Each point is reached from the start by the listed moves, each made 0, 1 or 2 times, or once backwards (-1), plus a little noise. Say if it took an odd or an even number of moves. Then give how often each move was made.

Moves:
(1): [ 2.3  1.5 -1.5]
(2): [-2.2  5.3  2.6]
Start: [ 2.2 -1.2 -0.3]
Points:
[ 2.1 -8.1 -1.3] => even (-1, -1)
[2.2 6.0 1.0] => even (1, 1)
[ 7.1  1.6 -3.7] => even (2, 0)
[ 4.6  6.8 -0.7] => odd (2, 1)

Moves:
(1): [ 2.0 -1.9  1.8  0.4  1.2 -0.7  0.2  0.9  0.7]
(2): [ 2.1  2.8  0.8  1.4  2.4 -1.4  1.8 -1.5  0.6]
(3): [-0.4  0.9  2.5 -1.1 -1.8  0.3  0.4  0.7 -0.4]
(4): [-0.9 -1.2  2.6  3.7  0.8 -0.2 -0.9 -1.9 -1.7]
(5): [-1.6 -0.2  1.3 -1.4  2.2  0.2  0.6 -0.2  0.1]
(6): [-0.2  0.1 -0.7  1.5  0.4  4.4  2.3  0.8 -0.7]
Start: [ 0.3 -0.5  1.1 -0.2  1.7 -0.2  0.2 -1.0  1.7]
Points:
[-3.1  1.1  3.8  9.4  8.7  3.1  2.3 -7.7 -1.8] => odd (-1, 1, -1, 2, 1, 1)
[ 4.2 -0.8 11.0  7.8  2.4 -7.1 -2.4 -5.6 -0.1] => odd (1, 1, 1, 2, -1, -1)
[ 2.8  1.7 15.2  5.3 11.5  5.3  9.7 -1.5  0.7] => odd (2, 2, 2, 1, 2, 2)
[-0.6  1.9  5.1 -3.3  8.2 -5.8  0.6 -3.6  2.9] => even (0, 1, 0, 0, 2, -1)
[ 4.7 -1.3  7.2 -5.0 -0.1 -0.4  2.2  3.9  3.8] => odd (2, 0, 2, -1, 0, 0)
[ 2.5 -3.6 11.7  3.6  1.7  3.3  2.5  0.6 -0.1] => even (2, 0, 2, 1, 0, 1)

Moves:
(1): [ 1.9 -0.1 -2.3 -0.9 -0.6  1.3  2.2  2.0 -3.0 -1.9 -1.5  1.2 -2.1 -2.9]
(2): [-4.5  2.0 -0.4  5.1 -4.2  2.0 -0.7 -1.9  0.2  1.2  2.1  1.8 -1.8 -0.9]
(3): [ 3.0  0.3 -0.8  0.4  4.2 -1.5 -1.0 -0.5  0.7  1.0  0.9  3.0  4.1  2.3]
(4): [ 1.0  1.8  0.5 -0.5 -0.5  2.3  1.7 -0.4  0.2 -0.6  0.8  1.2  0.8 -1.5]
(5): [ 1.3 -2.1  0.3 -2.0  1.4  1.5  0.6  2.3 -0.5  0.0  0.9  1.0  2.1  2.0]
(6): [-2.5  0.2 -1.7  2.2 -0.7 -1.4 -0.1 -1.8  2.7  2.5  0.1 -0.1  0.0 -1.2]
(7): [ 0.3  1.1 -1.0 -1.2 -0.6  0.6 -1.1  0.5 -0.2 -0.2  1.4 -1.2  0.5  0.8]
(8): [ 0.4  0.6 -0.2  0.5  0.7  0.9 -1.4 -1.4  1.3  2.5  0.1  1.0  0.2  0.8]
(9): [-0.3 -1.0  0.8  1.8 -1.9  1.1 -0.4 -2.4  0.8 -1.4 -0.5 -4.7 -0.7  1.6]
(10): [-2.0  2.5 -0.4  1.3  2.7  3.7 -0.8  1.5 -2.5  2.9  3.1  2.0  3.4 -2.3]
(11): [ 0.9 -0.6  1.7  1.9 -0.9  1.8 -0.6  0.7  0.1 -0.1  2.4 -2.6  0.1  0.0]
Start: [ 0.9  0.3  2.9 -0.1  0.1 -1.5  0.3 -1.7  0.5  0.4  2.4 -1.2 -1.6  1.6]
Points:
[  6.6  -6.4  -2.5  -4.1  -0.2  -0.3   2.4   0.6  -2.2  -4.4  -2.2 -11.5
  -3.4   3.0] => odd (2, -1, 0, -1, 1, 1, 1, 0, 2, 0, 0)
[12.7 -2.6 -2.9 -4.7  4.8 -2.5  8.4 -1.9  4.6 -0.2 -3.5  6.1  0.2 -1.7] => even (2, -1, 1, 2, 1, 2, -1, 1, 0, -1, 0)
[ -4.4   0.4   7.1  11.8  -9.2   4.9  -9.7  -9.1   6.2   3.2  11.9 -18.0
  -2.2  10.6] => even (-1, 1, 0, -1, 0, 0, 2, 1, 2, 0, 2)
[-10.5   8.9   0.0  10.9   4.6   2.3  -7.3  -9.1   6.8  18.1   9.5   2.2
   5.6  -2.7] => even (-1, 0, 0, 0, -1, 2, 0, 2, 0, 2, 0)
